Every row gives one point. A path goes straight from each point to the next, and from the last back to the first. The post is the endless flat space through its rows: a point in 2 columns, a line in 3, a plane in 4, and so on, so that a path can go around it. Count how often the path circles the post. Going back the other way cancels.
In the rows, 128 means zero.

Post, one row:
[[134 120]]
Path:
[[ 99 122]
 [121 103]
 [152  93]
 [179 126]
 [157 178]
 [117 136]
 [ 79 126]
 [115  95]
 [165  81]
 [165 120]
 [151 146]
 [117 161]
 [105 118]
 [107 110]]
Times around: 2

Post, 7 rows:
[[113 111 139 143  93 160 120 165]
 [139 118 149 131 136 102 166  97]
 [ 87 129 130 142 125 156  62 115]
 [108 143 168 157 142 202 113  76]
 [158 116  83 143 152  91 192 138]
 [153 109 124 181 148  76 179 159]
 [142 137 164 121 177 148 130 111]]
Path, 13 rows:
[[126 134 181 144 156 122 140 123]
 [ 76  99 134 161 142 126 134 144]
 [128 102 105 149 138 136 110 148]
 [164 128 140 168 142 176  99 111]
 [128 118 140 164 164 168 113 114]
 [100  91 108 189 154 121 132 120]
 [ 93 123 153 174 168 139 167  98]
 [ 98 136 117 170 126 114 148 142]
 [107 122 111 163 147 149 124 141]
 [126 104 170 141 146 117 112 109]
 [173  97 134 112 146  99 112 170]
 [161 157 118 147 123 165 139 109]
 [132 167 131 148 128 149 145 157]]
Times around: 1

Post (11 x 12):
[[136 140 118 140 160 160 121 114 159 146 145 146]
 [115 133 139  94  90 138 152  97 105 151 154  99]
 [ 80 119 138 162 107 137 131 144 114 181 124  80]
 [130 127 155 152 201 153 144 176 110 174 101 104]
 [123 106  89 151 136  89 136 155 117 157 113  82]
 [124 170 132 164 121 146 186 193 146  96 123 103]
 [137 145 164 146 121 213 164 140  55 145 113 173]
 [108 155 157 147 141 169 174 159 141 196 101 158]
 [145 137 135 151 119 107 118 101 155 104 110 121]
 [148 102 147 139 154 112  90 159  92 119 148 147]
 [132 134 109 115  90 116  76 133 128  80  87 121]]
Path (10 x 12):
[[139 138 135 125 114 155 127 162  98 148 160  85]
 [136 119 110 141 116 179 119 135 113 131  95 148]
 [118 106 114 114 132 156 161 169 138 135 128 104]
 [144 149 163 164 136 149 152 164 132 119  74  77]
 [156 123 147 129 155 107 110 134 113 111 167  82]
 [148 134  93 111 158 138 130 124 105 139 153 116]
 [104 151 127 170 161 142 172 202  98 121  99 114]
 [ 93 100  84 115 111 123 135 121  95 156  98 144]
 [131 139 133 149 169 132 144 150 114 145 116 133]
 [117 168 173 145 137 129 130 163 112 159 137  93]]
Times around: 0

Post:
[[148 120 117 109 125 115 128 129 125 140 102 151  83  91 145 146  91 144]
 [101 131 127 169 119 114 144 148 137 143 145 136 113  75  76  64 107 174]
 [120 122 101 164 149 149 155 135 141 205 109 138 170 154 114  75  94 137]
 [ 91 133 127 114 153  94 101 109 138 125 130  99 130 123 111  94 105 145]
 [ 57  74 118 127 160 132 142 155 119 104 156 134  84 155 146 101 161 141]
 [137 154 128 170 144 120  84 118 144 129 115 123  79 113 112 176 160 121]
 [ 91 142 131 107  89 166 119 103 119 136 133  97 125 205 157 156  85 114]
 [150  58 128 125 105 112 108 145 147 140 161 133 102 118  77 105 110 167]
 [116  88 101 146 134 132  90 122 167  89  99 122 103 148  80 104  89 129]
 [140 171 123 153 130 164  96 153 163  96 141 130 119 127 147 101 158  90]
 [ 99 133 131 195 155 128  79 113 154 118  82 143 162 143 150  75 144 150]
 [ 87 147 110 124 143 141 109  89 140 146  96 150 177 151 117 167 120 130]
 [177 106 129 145 129 144 133 115 143 102 143 118 107 153 138 143 136 133]
 [141 132  91 141  93  92 138 121 141 143 142 112 121 129 127 166 153 135]
 [121 147 143 162 128 169 120 165 170 137 130  71 146  94 129 113 151  76]
 [ 69 133 168 117 107  78 163 128 176 111 171 117 122 139 115 105 138 104]
 [147 158 160 135  87  77 115 121 100 118 114 142 125  97 105  79 110 112]]
Path:
[[126 173 143 134  92 139 167 160 134 152 144 149  77  80 180  94 122 134]
 [119 137 170 128 165 127 102 107 170 162  85 118 150 169 109 147 120 144]
 [142 166 109 105 120 129 118 151 134  70 118 149 103 138 126 137 103 132]
 [103  49  98 150 127 115 116 127 162 111 133  65 133 165  93 113  68 129]
 [ 85 124 140 188 124 149 102 119 132 142 151 137  99 123  89 120 105 155]
 [104 116 164 133 140 112 111 124 120 168 132  88 114 105 136 133 157  96]
 [145 115 118 156 123 161 140 115 159 113 136 114 104 148  79  98 145 137]
 [135  98 135 131 133 147 122 176 158 117 149 116 144 162 137 101 195 116]
 [140 144  91 133 118 112 100 124 132 123 119 115 129 187 109 107  57 126]
 [ 92 120 143 170  97 159  73 127 149 130 147 140 133 111 126 145 118 170]
 [ 89 175 130 178  81 125 133 106 144 135 124 142  69  93  58 151  87 124]
 [143 119 153 147 152 128 108  86 154 132 118 152 119 175 154  91 144 132]
 [ 92 152 147 119 110 102 136  99 117 122 111 110 110 140  86 133 121 150]
 [176 115  59 130 147 125 136 166 188  83 139 177 149 166  95 112 150 137]
 [138 131  83 143 118  94 119 130 157  87 117 136 130 126 115 100  87 143]
 [ 69 132 147 136 171  86 116 127 139  84 131 127 116 123  98 117 129 138]
 [119 180 147 162 162 159  89 129 139 126 104 150 191 173 131 141 164 141]
 [104 164 142 165 125 112 121 104 112 118  96 111 109 166 118 158  53 111]
 [ 44 127 107 149 118 140 117 162 120 144 152 119 111 119 142 111 136 113]
 [143 133  80 157 114 136 162 106 171 105 115 129  86  99 156 127 101 113]]
Times around: 3
